Each row is a point. The window is the flat piece filled in between its corners: a triangle in 3 columns, a solid with four corners in 4, and so on. A path goes straight from each point to the next, and from the last back to the first. After which points does the path pass through the window?
(in the rows, 128 means zero)

Window (3 x 3):
110  136  146
153  181  117
85  53  124
Path:
(1): 117  156  105
(2): 110  185  87
(3): 191  194  141
(4): 97  66  144
(5): 66  67  107
(6): 135  190  103
(7): 140  108  140
(8): 114  88  218
Through the window after points: 6, 8

Window (4 x 4):
177  122  154  41
143  108  119  215
138  150  135  107
146  118  85  162
Path:
(1): 249  96  125  160
(2): 184  189  175  100
(3): 105  94  94  132
(4): 115  77  113  226
(5): 178  148  127  172
(6): 198  166  187  112
(7): 106  115  72  84
(8): 119  75  155  135
(9): 161  158  87  142
(10): 193  138  139  192
(11): 95  116  107  121
(12): 130  127  147  105
(13): 152  163  115  131
(14): 178  174  142  146
(15): 159  88  129  106
(16): 111  125  85  166
Through the window after points: 2, 4, 8, 10, 12, 16

Window, 8 rows:
119  182  56  177  157  104  49  194
96  118  160  113  7  176  93  123
85  117  189  120  156  115  92  139
117  134  106  136  141  100  101  66
77  123  128  47  54  171  102  125
136  181  125  116  133  100  213  34
105  85  132  152  144  152  145  93
152  130  144  133  213  160  117  66
Path:
(1): 170  153  158  89  38  93  156  135
(2): 161  139  84  121  112  86  82  122
(3): 23  127  154  150  162  190  132  90
(4): 51  171  133  113  110  192  94  111
(5): 129  91  118  103  102  119  124  111
(6): 139  132  123  101  118  89  86  112
(7): 84  116  127  151  130  155  92  104
(8): 53  183  154  84  106  218  139  57
(9): 116  81  108  72  63  111  82  158
(10): 158  60  115  154  185  96  106  118
(11): 78  213  100  141  139  143  92  138
(12): 64  128  113  84  119  172  116  84
Through the window after points: 2, 4, 8, 12

Window:
186  198  36  70  94  162  225  96  158  165  77
84  169  91  70  84  123  114  129  82  116  125
182  158  118  132  112  114  159  104  31  137  200
105  124  163  78  110  179  91  36  122  118  14
177  74  66  95  134  154  159  177  118  191  87
125  74  191  111  94  139  156  151  116  82  123
136  57  146  110  164  173  25  174  108  67  172
147  160  163  54  96  40  104  109  65  107  196
56  90  48  87  104  134  22  129  202  159  160
77  197  147  148  131  157  79  193  155  149  94
110  99  19  78  200  139  144  81  150  131  152
Path:
(1): 93  125  106  86  140  191  115  111  126  171  125
(2): 111  174  149  43  82  198  149  158  71  159  169
(3): 102  151  75  91  102  107  111  113  107  110  107
(4): 125  117  116  99  85  103  80  98  94  98  112
(5): 122  166  170  49  131  120  151  127  106  139  162
(6): 108  106  184  29  144  192  169  133  82  127  149
(7): 154  138  73  105  109  89  110  137  112  136  150
(8): 154  111  124  105  108  89  116  142  117  89  121
(9): 94  93  150  85  134  190  123  124  115  125  160
(10): 110  134  161  47  129  152  134  129  118  159  107
(11): 119  143  7  171  80  76  83  115  144  104  180
(12): 139  103  97  119  101  93  120  128  131  121  129
(13): 112  125  157  69  135  168  80  131  106  114  135
(14): 60  164  141  80  127  144  216  94  108  179  184
(15): 229  104  90  110  118  100  23  108  72  69  99
(16): 115  116  104  106  92  117  108  137  141  94  105
Through the window after points: 2, 4, 8, 12, 14

Window, 12 rows:
98  128  132  77  233  111  115  87  58  128  130  89
186  137  137  103  37  200  80  162  194  118  126  184
203  100  40  127  111  70  147  58  169  146  230  141
178  76  142  143  65  128  149  75  122  96  87  161
166  176  131  205  182  134  179  119  98  198  149  172
188  227  185  130  37  136  170  220  150  66  114  177
101  164  83  105  128  210  199  140  148  98  142  89
203  169  152  199  46  148  193  174  108  183  144  105
204  151  192  84  122  142  173  173  81  157  120  214
159  100  221  98  144  111  176  196  149  111  58  175
157  132  119  72  106  83  148  65  138  143  73  124
130  193  241  99  92  157  141  36  99  200  186  109
Path:
(1): 106  146  114  132  74  123  145  131  86  149  118  166
(2): 76  134  133  94  108  102  138  109  126  154  87  169
(3): 204  143  142  101  98  151  130  126  143  123  128  141
(4): 222  153  138  112  100  153  149  152  140  117  109  153
(5): 89  120  207  95  89  151  134  130  97  182  158  213
(6): 98  155  115  128  52  121  108  145  86  171  135  202
(7): 238  126  197  113  157  134  182  92  135  128  117  114
(8): 188  167  120  123  101  162  167  116  154  117  138  116
(9): 126  119  123  109  106  148  151  152  124  145  152  170
(10): 57  142  124  96  104  107  130  108  63  144  174  135
(11): 208  152  151  145  203  147  156  122  124  149  105  135
(12): 195  133  170  126  138  112  182  112  133  133  120  142
Through the window after points: 2, 4, 8, 10

Window:
175  81  148  109  170  102  105  83  87  170  149  110  77  168
130  123  174  108  127  79  114  166  118  155  195  195  76  73
113  180  138  249  158  184  146  129  106  110  90  178  209  123
146  142  150  150  65  61  67  153  125  102  174  156  89  147
108  95  200  82  91  118  65  142  132  93  147  125  86  84
117  189  174  97  149  81  95  141  96  89  188  126  144  113
99  113  177  147  119  60  76  125  174  143  207  110  141  87
48  117  127  107  84  39  142  141  137  77  165  150  119  91
131  204  71  187  133  235  149  169  123  180  100  136  221  157
84  116  168  85  148  68  58  147  172  112  161  196  104  155
105  167  86  237  187  187  138  231  117  103  114  116  182  133
140  141  105  109  139  70  60  116  156  97  148  154  99  61
127  143  148  134  148  82  60  161  72  212  62  137  124  138
133  220  140  208  156  161  187  179  178  123  76  117  163  135
Path:
(1): 81  197  122  190  118  161  106  138  153  128  111  210  75  94
(2): 109  121  132  124  144  90  111  170  127  113  151  123  165  137
(3): 129  116  151  132  121  77  109  170  120  140  141  148  141  106
(4): 72  186  149  154  173  114  81  98  139  106  150  126  59  120
(5): 38  188  134  180  111  99  169  109  147  135  146  113  102  130
(6): 167  139  150  148  137  117  90  169  131  119  134  146  143  129
(7): 138  97  125  116  155  56  98  189  170  114  151  168  143  129
(8): 110  188  155  144  97  163  118  104  82  158  141  106  98  116
Through the window after points: 1, 5

Window:
134  185  209  144  85  175  51  162  144  148  130  174  94  100
104  143  145  138  176  88  131  45  120  119  147  172  151  80
146  192  138  124  181  121  61  86  45  175  123  128  176  144
193  169  90  181  57  122  190  122  144  141  138  143  127  96
115  160  122  130  150  209  99  115  67  57  121  100  89  154
134  131  147  182  52  132  199  145  167  161  154  138  182  194
81  175  127  119  139  125  114  239  133  98  178  157  66  120
134  142  57  125  150  167  105  123  62  87  103  107  183  87
128  99  169  166  155  110  134  231  7  113  134  154  136  121
136  101  149  112  172  90  155  109  149  98  192  228  178  184
111  68  122  152  111  113  80  176  99  108  97  161  126  247
163  138  183  123  176  129  121  85  167  80  115  127  150  126
150  79  136  103  131  167  141  70  94  110  151  71  111  136
137  128  76  114  167  201  134  91  146  113  44  151  89  87
Path:
(1): 122  139  141  97  129  101  140  133  95  123  118  154  158  140
(2): 180  144  132  244  137  170  88  143  113  109  197  127  133  137
(3): 131  115  119  191  152  138  148  103  108  103  156  136  136  151
(4): 169  166  120  61  99  118  138  146  122  127  90  144  143  93
(5): 139  124  145  105  116  112  169  112  111  108  127  134  141  124
(6): 138  138  120  173  142  152  94  125  133  139  151  155  125  128
(7): 125  173  156  219  206  195  131  110  196  125  147  113  158  68
(8): 152  108  123  46  78  77  142  118  40  104  140  172  130  178
(9): 124  169  162  71  105  147  125  128  113  120  98  124  92  140
(10): 134  123  104  173  182  156  93  141  79  87  147  144  137  103
(11): 146  77  115  198  191  187  114  148  143  93  123  170  133  110
(12): 133  138  141  108  99  122  126  105  79  122  117  117  135  174
Through the window after points: none

Window, 14 rows:
103  120  112  153  152  204  81  151  102  153  148  94  86  143
139  42  141  162  158  182  131  152  187  164  96  161  106  106
152  137  132  140  116  100  113  89  106  112  83  114  165  163
72  100  127  116  186  163  130  171  144  145  148  175  144  145
111  104  158  97  141  138  48  120  158  164  154  112  112  126
141  164  78  167  96  148  84  130  109  55  81  133  131  112
147  94  148  163  84  144  123  119  128  164  179  127  174  158
140  100  148  161  119  154  117  91  124  78  124  113  103  106
121  76  107  169  124  85  105  170  122  137  172  150  156  177
152  161  111  122  193  152  107  105  86  91  151  249  107  142
105  156  188  167  185  107  87  161  101  132  138  179  160  134
125  146  147  99  115  117  88  158  131  133  156  147  71  150
125  143  122  160  195  105  143  130  142  141  163  200  136  119
103  154  128  140  89  126  88  44  81  122  97  152  128  149
Path:
(1): 119  116  129  162  151  148  106  111  144  122  142  163  113  164
(2): 137  184  129  172  150  153  124  109  165  96  129  146  154  192
(3): 123  108  122  146  125  131  80  146  85  108  112  156  118  86
(4): 110  115  128  137  157  115  136  143  112  144  140  176  138  114
(5): 128  148  145  159  172  148  88  129  136  121  152  166  132  158
(6): 148  153  155  186  110  121  120  132  211  104  147  130  115  167
(7): 124  111  124  124  145  138  89  123  77  140  126  153  120  125
(8): 150  140  163  104  111  88  103  137  71  118  121  150  167  79
Through the window after points: 2, 4

Window, 14 rows:
160  189  74  32  125  153  106  133  166  139  175  124  100  132
151  72  103  152  127  193  115  183  138  194  121  126  152  159
225  99  203  106  122  201  163  136  76  153  98  66  166  175
204  152  172  166  101  114  126  121  177  115  133  162  147  129
145  183  125  176  64  118  191  106  166  91  201  105  130  158
130  132  116  95  162  135  169  195  177  69  158  132  117  111
152  142  119  176  96  145  119  131  107  142  247  129  107  128
161  123  145  145  216  85  115  110  217  184  107  131  105  137
67  192  224  45  105  113  63  222  171  172  58  70  105  178
152  222  163  44  126  119  155  168  151  164  153  160  196  130
56  147  108  140  87  144  124  50  113  75  163  83  176  120
233  93  133  61  163  7  123  98  172  129  128  145  210  164
200  176  129  129  70  54  129  120  65  155  113  181  155  192
81  182  111  108  205  198  40  119  184  166  216  142  125  198
Path:
(1): 138  127  175  95  110  148  155  120  163  143  176  157  130  159
(2): 123  166  151  53  133  152  127  129  145  176  138  165  145  148
(3): 195  205  134  135  122  82  152  179  168  107  185  102  202  140
(4): 174  177  93  168  161  129  133  211  122  144  154  80  185  134
(5): 151  125  178  75  113  151  151  106  160  112  144  142  119  156
(6): 161  124  182  53  95  140  130  113  158  121  138  188  71  140
(7): 131  180  110  167  168  119  99  127  148  180  153  68  193  167
(8): 196  169  80  115  139  115  98  199  148  88  102  101  192  128
(9): 127  146  172  83  130  145  125  103  147  184  171  153  110  166
(10): 115  85  121  102  91  170  158  68  177  130  186  151  129  135
(11): 113  193  118  122  138  119  98  128  123  107  139  86  157  138
(12): 157  160  111  120  146  127  116  131  153  117  147  84  162  129
Through the window after points: 2, 4, 10
